Each point is reached from the start by the listed moves, each made 0, 1 or 2 times, or once backwards (-1), plus a little noise. Is the number of moves made odd or even? Then give how often each move was made.

Moves:
(1): 0.20  0.02  0.76  0.22  0.28
(2): 0.25  0.32  -0.15  -0.35  0.06
Start: 0.07  -0.32  0.00  0.05  -0.01
Points:
0.96  0.34  1.22  -0.22  0.67 -> even (2, 2)
-0.38  -0.65  -0.59  0.16  -0.37 -> even (-1, -1)
0.31  0.03  -0.18  -0.29  0.08 -> odd (0, 1)

Moves:
(1): 0.25  -0.18  -0.09  -0.24  0.32  0.11
(2): 0.03  0.21  0.20  -0.01  0.18  0.31
(3): -0.06  -0.10  0.22  0.04  0.17  -0.30
(4): 0.13  -0.08  0.06  0.19  -0.20  0.01
Start: -0.08  0.04  0.28  -0.13  0.22  -0.03
Points:
-0.12  0.13  0.74  -0.11  0.57  -0.06 -> even (0, 1, 1, 0)
0.65  -0.58  0.43  -0.22  0.64  -0.10 -> odd (2, 0, 1, 2)
-0.09  -0.27  0.53  -0.52  1.08  -0.52 -> even (1, 0, 2, -1)
0.53  0.15  0.30  -0.66  1.06  1.08 -> odd (2, 2, -1, 0)
0.28  -0.73  0.32  -0.51  1.02  -0.70 -> odd (2, -1, 2, 0)

Moves:
(1): -0.28  0.40  -0.06  0.11  0.06  0.17  0.61
(2): 0.45  0.74  0.06  -0.39  0.10  0.02  -0.14
(3): -0.20  0.03  -0.01  0.13  -0.11  -0.21  0.11
(4): 0.14  -0.09  -0.07  0.06  -0.14  0.43  -0.27
(5): 0.01  -0.10  -0.31  0.14  -0.08  -0.38  -0.37
(6): -0.12  -0.01  0.16  -0.05  0.13  0.07  0.06
Start: 0.06  -0.04  0.04  0.00  -0.09  0.00  -0.04
Points:
-0.90  -0.17  -0.34  0.77  -0.18  0.47  0.73 -> even (2, -1, 0, 1, 1, 1)
0.91  1.58  -0.48  -0.24  -0.44  0.41  -0.62 -> even (1, 2, 1, 2, 1, -1)
-1.03  -0.75  -0.16  0.68  -0.21  -1.15  0.28 -> even (0, -1, 2, -1, 1, 1)

Moves:
(1): 0.21  -0.04  0.00  0.17  0.15  0.19  -0.36  -0.48  -0.03  0.15
(2): 0.12  -0.28  -0.14  0.00  -0.13  -0.27  0.01  0.13  -0.20  -0.16
(3): 0.05  0.18  0.19  0.08  0.00  0.04  0.00  0.19  -0.38  -0.18
(4): -0.13  -0.25  0.12  -0.01  -0.12  -0.17  -0.21  0.06  -0.24  -0.14
(5): -0.10  0.08  0.02  0.18  -0.38  0.23  0.08  0.02  -0.13  -0.40
(6): -0.03  0.10  -0.11  -0.07  -0.06  0.01  0.12  0.22  0.03  0.29
(7): 0.07  -0.12  0.11  0.21  -0.11  0.11  -0.12  0.10  0.18  0.07
(8): 0.04  -0.08  0.12  -0.09  0.01  0.11  0.25  -0.01  -0.04  0.36
(9): 0.19  -0.06  -0.01  -0.36  -0.27  0.50  -0.29  -0.36  -0.05  -0.23
Start: -0.29  -0.03  0.02  0.25  0.13  -0.12  0.02  0.04  -0.16  0.20
Points:
-0.43  -0.80  0.15  0.36  -0.80  0.10  0.40  -0.17  -0.59  -0.31 -> even (0, 1, -1, 1, 2, -1, 0, 2, 0)
-0.01  -0.73  0.04  -0.35  -0.62  0.80  -0.86  -0.72  0.07  -0.17 -> odd (0, 0, -1, 1, 0, 0, 1, 0, 2)
0.33  -0.16  0.64  0.33  0.06  0.76  -0.97  -0.82  -1.28  0.10 -> odd (2, 0, 2, 1, 0, 0, 0, 1, 1)
0.39  -0.14  0.49  -0.21  -0.13  0.87  -1.21  -0.45  -0.98  0.14 -> odd (1, 0, 2, 1, -1, 1, 1, 0, 2)
0.01  -0.48  -0.13  0.58  -0.71  0.58  -1.27  -1.36  -1.13  -1.56 -> even (2, 1, 0, 1, 2, -1, -1, -1, 1)
-0.34  0.12  -0.05  0.75  -0.41  -0.02  1.31  0.71  -0.37  0.65 -> even (0, 1, 0, -1, 2, 1, 0, 2, -1)
